Each row is a point. The ring and each string are closed loops that go straight from each point to the next, and from the last back to the first. Before rounding, they use only three directions, however many columns there are. How many times does the string pass through the ring? Passing back the other way cancels.
(in the rows, 128 means zero)

Ring:
[[174 151  62]
 [163 174  85]
 [148 192 130]
 [135 189 155]
 [120 162 167]
 [121 137 160]
 [145 103 133]
 [166  91 110]
 [187  93  78]
 [188 113  56]]
String (13 x 3):
[[204  58  83]
 [170  73  78]
 [137  92  84]
 [159 127 118]
 [163 117 147]
 [156 137 128]
 [157 139 173]
 [123 137 180]
 [ 88 122 155]
 [123 122 122]
 [127 108 111]
 [163 125 115]
 [204 102 122]]
Times through: 2
String, 20 rows:
[[169 137 105]
 [198 127  93]
 [216  97  50]
 [194  78  37]
 [171  86  61]
 [158 111  91]
 [177 115 113]
 [175 118 120]
 [148 117 106]
 [138  89 101]
 [155  64 107]
 [184  80 116]
 [193 118 124]
 [171 122 107]
 [159 124  97]
 [187 124 103]
 [218 107  71]
 [212  99  25]
 [180 109  21]
 [163 123  56]]
Times through: 1

Ring:
[[148  92  88 152  86 124 107 125  80]
 [153 113  93 146 100 119 111 121  72]
 [148 148 106 131 126 117 124 128  96]
 [120 186 117 129 154 114 140 128 138]
 [ 91 197 116 141 161 112 146 122 165]
 [ 77 187 114 145 155 117 147 130 188]
 [ 94 154 113 129 134 130 142 156 199]
 [118 120 105 126 109 135 129 162 170]
 [134  99  96 138  93 132 117 148 129]]
String:
[[115 160 113 127 136 123 137 144 159]
 [101 163 107 148 137 116 135 123 146]
 [ 86 186 109 157 153 109 140 108 148]
 [ 95 168 103 163 139 110 132 105 128]
 [116 172 114 129 144 119 138 137 151]
 [122 180 120 116 151 121 142 146 159]
 [118 209 127 113 171 114 149 139 160]
 [104 212 119 139 171 106 146 112 140]
 [ 94 190 108 161 155 104 137  98 125]
 [110 153 104 148 130 117 130 123 133]
 [120 166 115 121 141 123 139 147 160]
 [ 96 208 126 119 171 118 154 144 193]
 [ 70 212 121 142 173 112 155 126 196]
 [ 50 208 115 161 169 110 154 113 201]
 [ 83 192 123 122 161 124 154 154 217]
 [101 172 120 118 146 128 146 159 199]
 [107 153 109 135 131 124 135 142 163]
 [ 86 149 105 151 128 123 136 134 175]
 [ 81 148 109 138 129 131 141 154 208]
 [ 96 154 124  99 136 143 151 194 249]
 [107 154 123  98 136 141 148 190 231]
 [119 153 116 113 133 131 139 164 181]
 [105 148 107 138 128 125 134 142 165]
 [ 88 152 105 149 130 122 136 134 173]
 [ 65 173 112 149 146 122 147 137 209]
 [ 53 199 120 142 165 121 158 141 234]
 [ 98 185 123 117 155 125 150 156 202]]
Times through: 1
